Every row gives one point. The last column is the point's height on a tilted bowl or saddle (a function of degree 2), plus a little noise. Count its main directions that bend up, bend down and stay straight.
In the rows, 128 means zero.

Points, 10 rows:
[[227  92 234]
 [165 158 136]
 [ 87 114 132]
 [131  97 132]
 [122 151 150]
 [118  93 121]
 [183 185 105]
 [103  66  83]
 [191  70 194]
 [154  92 148]]
Directions: 1 up, 1 down, 0 straight

Points:
[[ 92 138  83 103]
 [117 175 116  92]
 [213  96 185  99]
 [ 80 154 109  96]
 [140 134 152 115]
 [145 163  80  93]
 [215 107  28  24]
 [ 98 107 206  75]
 [ 94 136 159  99]
 [ 92  78 125 103]
 [ 64 151 166  76]
 [102 131  99 110]
 [165 116  91 103]
 [ 82  67 196  61]
 [160 202 131  82]
 [212 190 104  89]
 [143 131  95 109]]
Directions: 0 up, 2 down, 1 straight

Points:
[[172 119 116 249 158]
 [ 92 126 198 120 183]
 [185 149 121 155 153]
 [ 85 133 134  95 138]
 [128 118 159 149 149]
 [143 207 201 101 207]
 [173 158  89 125 187]
 [ 78  65 112 138 170]
 [109 146 118 136 141]
 [ 91 140 140  79 143]
 [148 144 170 106 158]
 [161 134 157 169 135]
 [167 166 200 124 170]
 [103 123 203  92 187]
 [103 191 137  62 194]
 [ 71 123 116 209 171]
 [ 85 151 143  96 147]
 [ 94 157 192  83 190]
 [155 125  52 134 206]
 [124 141  80  99 161]
 [109 129  65 179 187]
 [101  78  85 101 122]
 [ 99 129 126 147 145]
 [183 107 123 191 163]]
Directions: 2 up, 1 down, 1 straight

Points, 47 rows:
[[202 132 138 146 151  98 119]
 [150 135  97 122 137 108 164]
 [ 86 113 132 151 139 167 146]
 [170 119  77 162 157  75 129]
 [157  87  88 105 174 203  89]
 [134 155  95 106 117 158 164]
 [131 192 164  85 107 116 151]
 [187 104 152 204 137 120  90]
 [140  77 124 175 136 164 135]
 [155 147 122 162 160  65  99]
 [ 65 114 140 136 105 177 130]
 [146 145 112 208 188 119 198]
 [ 82 139 133 117  91 110 146]
 [194 113 135 107 158 107 148]
 [108 150  84 103 124 136 174]
 [ 59 155 102 128  98  65 125]
 [177 192 168 163 194 143 174]
 [161 224 101  88 118  68 159]
 [129 127 147 145 178  91 112]
 [ 94  89 121 154 162  28  24]
 [176 137 155  93  96  64 106]
 [197 131 143 121 181 112 145]
 [129 176 134 135 148  61  97]
 [123 156 134 150  84 121 135]
 [120 104 173 164 105  52   7]
 [173 116  64 124  76 136 112]
 [140  96 115 171 129 129 138]
 [ 76 109 103 122  55  90 133]
 [177  71 144  70 167  99 161]
 [ 67 134  74 113 104 149 166]
 [108  98 140  48  22  91 201]
 [132 130 110 127 170  57 106]
 [154 151 137 106 154  80 129]
 [142  95 149 192 133  96  86]
 [133  97 137 157 196  94 116]
 [ 68 104  37  74 136 130 165]
 [173 206 130 115 113  94 147]
 [207 198 195 168 148 155 153]
 [149  50 113 206 105 138  74]
 [161 114 128  78 128 149 159]
 [147  92 147 110 118  94 131]
 [108  65 158 114 168  69  77]
 [ 74 155 155  64 120 128 121]
 [ 81 142  97 179 191 164 196]
 [  7 121 145 147 100  96 107]
 [ 78 147 174 112 153  93  76]
 [154 141 141 123 101 221  86]]
Directions: 1 up, 2 down, 3 straight

Points, 40 rows:
[[171 151 116 141  77 136  86]
 [105 146 147 172  88 122 105]
 [114 128 171 161 166 135 132]
 [148 130 110 117 111 138 118]
 [150 118 136 160 188 152 181]
 [165 116 148 121  86 157 100]
 [114 125 115 217 113 127 109]
 [123 154 130 151 165 150 153]
 [220 142 118 191 119 159  84]
 [153 125 101 100 117 102 108]
 [131 154 107 132 185 153 154]
 [111  75 158  97 158 163 134]
 [158  85 175 122 123 153 160]
 [117 149 164 159 163 177 170]
 [116 128 173 113 115 139 142]
 [184 129 174 170  78 144  76]
 [116 120 249 132 131 142 220]
 [144 119 222 143 120 164 195]
 [156 107  73 127  97 106 131]
 [133  78  99 209 112  85 127]
 [164 103 184 166 126  49  78]
 [189  81 176 161  95 146 121]
 [134 163 111  85  37 165 123]
 [ 40 112  74 144 148 122  96]
 [ 49 114 120 172 128  76  42]
 [206 104 175 104 170 172 166]
 [105 156 155 136 154 191 152]
 [181 105 141  97 173 134 111]
 [128 136 136 166 165 179 180]
 [137  97 104 121 139 174 140]
 [119 131 106 147 106 178 135]
 [ 87 143 137 142  78 135 124]
 [137 135 164 127 176 128 138]
 [113 198 114 158 151  99 143]
 [161  84 155 154 127  95 125]
 [112 169 173 108 152 141 155]
 [133 156  98 131 133 105 127]
 [193 136 182 175 178 159 222]
 [110  91  29 163  98 164 249]
 [155 129 121 143  88 117 106]]
Directions: 3 up, 3 down, 0 straight
